Each row of a before or after table is a point. One or more steps were done to the points. Then noise was added and the rows were shuffled. The steps act on columns, c1 being the first. Name the steps. A step turns or swaps two columns, mirrors them in a line or flattens them onto one, adds a multiple of one to another, or multiplies or shifts one. Angles are multiples of 10 degrees, from the lower column toward the higher: turns from -170 to 170, lines from 10 to 170 but not 90. Use the fewest steps. Two steps may share a column if one is a turn and the other turns, adds or multiplies; they go together, in the order done. Otherwise the lowest column goes first.
In the rows, zero is written as 128.

Before (11 x 2):
[[101 129]
 [114 118]
 [112 146]
 [146 104]
 [173 160]
 [166 188]
 [136 148]
 [122 132]
 [146 200]
 [117 218]
 [152 155]]
After:
[[143 110]
 [149 132]
 [115 116]
 [202 133]
 [131 122]
 [107 151]
 [158 147]
 [168 167]
 [125 100]
 [215 102]
 [193 155]]
Steps: mirror c1 and c2 in the line at 40 degrees

Before, 11 rows:
[[101 105 172 132]
 [ 95 172  79 217]
 [110 119 214 143]
 [115 144  88 162]
 [146 133 107 156]
 [113 161  87 163]
 [133 123 109 112]
 [120 140 195 127]
 [ 88 140 169 115]
 [ 95 152 120 133]
 [104 120  75 201]]
After, 11 rows:
[[103 125 136 162]
 [112 135 164 164]
 [145 157 152 135]
 [116 100 181 195]
 [125 145 184 216]
 [182 140 122 118]
 [176 105 107 134]
 [175 144  79 122]
 [114 148 170 161]
 [106 123 143 114]
 [197 111  73 142]]
Steps: turn c1 and c3 by -140 degrees; add -0.3 times c4 to c2

Before (8 x 8):
[[ 66 122  76 163 164 107 158 177]
 [178 151 122 138 101 165 135 154]
 [147 155 172 141  75 169  87 179]
 [116 117 106 110 188 120 129 159]
 [102 141  57 164 181  71 111 177]
 [ 99 169  95 103 157  91 150 154]
 [143 152 126 120  76 187  82 122]
 [156 107 113  81  79 113 117 137]]
After (8 x 8):
[[ 68 163  50 126 146 181 117  97]
 [120 124  78  99 167 155 116 112]
 [179 140  87 168  80 114 150  86]
 [108 145  69  81 139 172 169 131]
 [148  88 146 153  49 121 147  54]
 [105 106  20 141 161 201 138 129]
 [157 119  83  96  58 147 113 128]
 [143  81  97 131  60  73 157 102]]
Steps: add 0.7 times c1 to c4; swap c2 and c7; shift c3 by -30; shift c5 by -20; turn c6 and c8 by -140 degrees

Before, 12 rows:
[[ 92 147 161 148  84  87 121 142 150 175 147]
 [ 90 152 117 105 161 111 133 139 148  66  77]
 [173 127 153 107 118  98 121 150 148 176 126]
 [ 89 147 173 121 153 106  71  95 174 130 126]
 [160 235 164 121 151  89  91 157 179 173 113]
 [ 91 124 137 104 106  84 122 147 148 172  65]
 [ 92 122 139 115  84 249 125 144 111 191  70]
 [101 130 174 130 152 111 132 142 135 173  87]
 [125 152 144  97 159  98  97 161 148 181 143]
 [118 136 158 112 125 104 133 157 193 176 125]
 [177 120  43 166 153 111 133 156 163 159 140]
 [ 91 147 120 125 142 128 134  71 145 174 144]]
After (12 x 11):
[[105 149 141 104 160 119  95 153 160 181 143]
 [121 235 162 136 154 113  90 154 188 172 110]
 [108 153 119 101 158 124 133 127 158  68  78]
 [131 129 149 118 117 114 124 158 156 183 127]
 [105 122 138 109 108 111 124 132 159 170  66]
 [124 119  42 124 152 120 133 163 174 159 141]
 [156 147 123 120 142 125 135  73 156 175 142]
 [105 146 160 163  84 110 123 127 156 173 146]
 [133 144 173 142 153 120  71  91 183 130 126]
 [107 134 158 123 128 119 130 148 204 178 123]
 [106 122 141 121  83 176 126 133 121 192  72]
 [110 126 173 152 149 120 132 131 145 175  87]]
Steps: multiply c1 by 0.4; turn c1 and c8 by 40 degrees; add 0.5 times c3 to c4; multiply c6 by 0.4; shift c9 by 10

Before (9 x 12):
[[101 164 100  88 159 173 170 109 187 125 145  87]
 [134 122  87 113  71 113  98  93 132 144 132 114]
 [112 174 152 172 110 134 103  74  95 177 198 112]
 [154 155 149 152 169 169 133  66 183 144 140  77]
 [110 127  71 126 117 118  91 120 180 111 156 122]
 [106  88  80 168  86 136 134 154  79 128 132 127]
 [ 65  59 116 102  97  98 116  92  93 123 144 115]
 [160 135 180 129 169  90  94 169 106  89 146  57]
 [ 58 168 147 146 153 155 161 164 167 186 142  82]]
After (9 x 12):
[[184  90 109 175 113 135 110 102 189 177  74 148]
 [185 164 116 106  99  97 111 203 175 123 126 115]
 [115 146 134 167  86 136 137 174 187 128 141  80]
 [176 127  74 151 172 170 138  74  70 143  96 142]
 [159 142 122 116  72 114  97 115 142 144 123  85]
 [118  55  80 140 152 155 162 176  91 184 104 140]
 [141 121 134 131 117 121  91 142  92 110  84  69]
 [ 79 127  49 136 168  90  96 110 141  89 118 166]
 [155  87  92  82 156 172 163 125  68 126  94  94]]
Steps: turn c1 and c8 by 110 degrees; turn c2 and c8 by -150 degrees; mirror c3 and c12 in the line at 50 degrees; turn c4 and c7 by 10 degrees; turn c9 and c11 by -160 degrees; add -0.3 times c5 to c9

Before:
[[121 137 130 121 103 165 162 114 123  98 105 131  74 109 149  92 146 158]
 [126 158 139 136 114 152 119  86 159 113 115 141 104 165 110 136 149 125]
 [100  93 130 174 140  96 136 129 179 131 138  90 124  89 182 154 102 103]
 [111 123 128 125 122 176 140 143 127 125 104 158 102 139 122 115 131 128]
 [150 144 159 120 125 138 136 114 131 131  92 154 100 121 124 140 131 134]
 [143 115 150 158 113 154 118 103 159 144 111 119 112 137 120 127 133  86]
 [121 154 125 117 100 147 131 113 111 102 106 138  94 131 107 108 135 104]
 [125  95 142 144 113 137 108 109 155 136 156 108 143 108 153 167 124  91]
 [149 124 172 172 107 112 120 105 155 115 136 144 135 139 132 129 125 121]
 [111 155 104 158 111 174 162 151 139 121 122  84 122 104 155 117 125 130]
 [133 133 150 171  92 126 125 104 193 113 118 142 146 110 142 143 145  97]]
After (11 x 18):
[[148 124 211 169 108 176 122 180 155 112 139 131 137 139 128 130 122 120]
 [127 161 181 137 112 171 117 248 159 110 115 131 106 167 124 134 148 127]
 [113 130 144 159 111  52 161  90 140 153 124  92 121 105  92 116 125 129]
 [110 129 169 125 123  65 136 113 127 106 104 149 102 139 137 115 130 128]
 [145 125 190 158 114 145 119 207 158 140 114 125 112 139 143 126 136  87]
 [121 159 163 116  98 132 133 176 113 108 107 124  93 131 128 110 135 102]
 [136 123 189 171  93 165 124 189 192 111 117 134 147 109 116 143 146  95]
 [101  66 168 173 140 154 136 110 180 151 137 101 124  92 112 154 102 101]
 [125  88 182 145 114 147 108 183 154 144 157 118 142 105 129 167 124  92]
 [121 123 172 121 105 119 164 183 123 108 105 115  77 108 105  93 146 159]
 [151 143 198 118 124 141 135 169 132 115  90 149  98 119 123 142 134 133]]
Steps: mirror c2 and c15 in the line at 160 degrees; shift c3 by 40; multiply c8 by 3; turn c6 and c8 by 150 degrees; multiply c10 by 0.7; turn c10 and c12 by 40 degrees

Before, 10 rows:
[[189  97 154  85 126  85 110 169  90  94 147  60  82  99  97 129 187 142
  125 148  85 102 102 159]
 [166 146 128 143  99  97 160 154  93  56 124  94 139 106 103 101  95 105
   68 110 158 177 106  99]
 [111  80 181 103 120 132 130  99 131  62 160  87 106 144 104 125 106  72
   83  95  96  99 130  66]
 [116 164 166  84 110 138  80 146 110 131 116  98 180 124 149 118  84  83
  171 181 125 113 166 129]
 [ 84 160 194 163  81 141 106 175 196  66 118 140 178 135 159 163 103 130
   67  95 103 104  89 165]
 [ 96 146 133 153 168 180 171 106 189 119  82 142  95  95  95 162 187 113
  166 150 137 168 165 103]
 [187 111 138  81 155 144 110 130 117  66  89 142 134 159 115 199 179 123
  149 151 100  94 151 114]
 [187 147 154 118 140 160 105 133 106 147 174 160 171 180  96  95 141 155
   70 136 176  75 159  71]
 [ 84 168 149 155 146 139 179  67 154 137 106  99 101 148 157 124 162 123
   92 201  68  71  80  98]
 [154 134 133 168  83 115 111 175 156 127 139 134 179 147 153 126 142 108
  129 113 102 162 161 151]]
After, 10 rows:
[[ 83 167 150 156 146 139 180  67 154 137 161  99 180 149 156 125 161 123
   88 162 104  70  48  99]
 [155 133 139 168  83 116 111 175 156 126  92 135 132 147 152 125 141 107
  127  97 115 161 148 150]
 [110  80 151 103 121 133 130 100 130  63 113  87 168 143 103 126 105  71
   81 133 148  97 160  66]
 [185 148 121 119 138 161 105 133 105 147  66 162  81 179  95  95 141 155
   48  96 178  76 124  72]
 [117 165 139  82 110 138  78 144 109 132 113 100  50 123 151 117  84  83
  163  82 155 114  81 130]
 [167 147 119 145  99  97 161 153  92  56 126  93  64 105 104 103  95 105
   50 152 148 177 141 100]
 [188 111 139  80 155 143 110 129 117  66 160 141  87 157 116 201 179 122
  199 100 117  92 108 114]
 [ 95 147 127 151 168 179 170 105 190 120 185 141 226  95  97 161 187 112
  191  90 137 169 113 103]
 [187  98 148  87 124  86 110 169  90  94 134  61 122  99  97 129 188 141
  125 152 121 104 103 159]
 [ 84 160 153 162  81 140 105 175 196  64 113 139 182 134 160 164 102 129
   92 174 164 105 153 165]]
Steps: turn c3 and c21 by 50 degrees; multiply c3 by 0.4; turn c11 and c13 by 150 degrees; add 1.5 times c9 to c13; add 0.7 times c16 to c19; mirror c20 and c23 in the line at 130 degrees
